Rows are points. A path goes straight from each point to the next, and from the last back to the first. The post is the endless flat space through its rows: a point in 2 columns, a line in 3, a plane in 4, and so on, so that a path can go around it. Count how often the path circles the post. Going back the other way cancels.

Post:
[[ -5 -13  30]
 [ 15  -4 -17]]
Path:
[[  1  -5  45]
 [ -3 -22  53]
 [ 24  -6   2]
 [  1   6  16]
 [-22   4  15]
 [-51  -2  50]
 [  0  40 -36]
 [ 29  24   7]
 [ 57 -21 -44]
 [ 18 -34 -36]
 [-20 -16  -9]
 [-10  11  20]
 [ 11  11  33]
 [ 44 -36 -19]
 [  3 -42   1]
 [-11  -1 -30]
 [-41   5  74]
 [ 18   8   0]
 [ 55 -24 -26]
 [  9 -36   8]
 [-29 -25  14]
 [ -2  31  -8]
 [ 10  17  31]
 [ 22 -41  30]
 [  6 -33  -4]
 [-26 -20  19]
 [-11  39  -2]]
Times around: 4

Post:
[[ 26 -18 -16  48  13  24 -45  -2  35]
 [ 12 -15 -15   8  23 -44 -28 -16 -25]
 [-21  -6  -8  30 -12  14 -24  18   7]
 [ 15   7  24   6  18   0  -4  -4 -19]
 [ -1 -23 -48  24  -8  23  -3 -55  -9]
 [ -6 -38  16  17  15 -39   2   1   4]
 [  8   5   3  34  42  -5 -26  23  16]
 [-14  19   7 -21 -26  21  11  -7   7]]
Path (30 x 9):
[[  5 -36   9  24  19 -26 -44 -10 -26]
 [ 28 -42  -9  11  -6  28 -54 -21   6]
 [ 28 -29  -2  17  14   3   4  14  36]
 [-16  12   3  50 -13 -27 -30  49 -28]
 [-12  -9  -3  68  -9 -13 -13  21  11]
 [-14 -24 -39  51 -32  16 -44 -26 -32]
 [ -2  -1 -11 -41 -79  41  -6 -50  37]
 [ -1  -9   3 -10  30  -8 -15   8   9]
 [ 12 -11  13  11  12  46  29   3   9]
 [-37 -35 -29  -1 -32   4 -13 -20 -56]
 [  6 -32 -10  -9  -8  17 -35 -43 -11]
 [-24  19  12  31 -27  62 -19 -12  15]
 [ 33   2  44  14   4  -7 -19 -14   9]
 [ 26  20  11 -59  23  12  36 -57  43]
 [-27 -24  12  10  25  26   6   4 -19]
 [-49 -10 -39   0 -31   2  -9  43  -3]
 [  9 -11 -55  47 -16   7 -27 -12 -11]
 [  1  27 -25   4 -30  44  25 -31 -54]
 [-26 -10  -9  29  32 -29 -16  31 -37]
 [-35 -41 -42   7 -17  11 -27 -34  -6]
 [-24  -1 -14  46 -36  57 -43  10  14]
 [ 11  37 -22  59  46  33  -7 -25  22]
 [-12 -62 -37  64 -32 -54 -41  -2 -37]
 [ 24  19  20   4  37   6   8  20   9]
 [ -4 -49 -23  -9  -1  -3 -23 -20 -18]
 [ 34 -22  20  20  18 -14 -55   5  12]
 [ -1  26  25  11 -24  23 -41   4  14]
 [-19  19  13  34  53 -48   5  27 -10]
 [ -6   1  -2  26   7 -10 -11   8  -4]
 [ 12  10  13  18 -42  34 -35 -24  17]]
Times around: 0
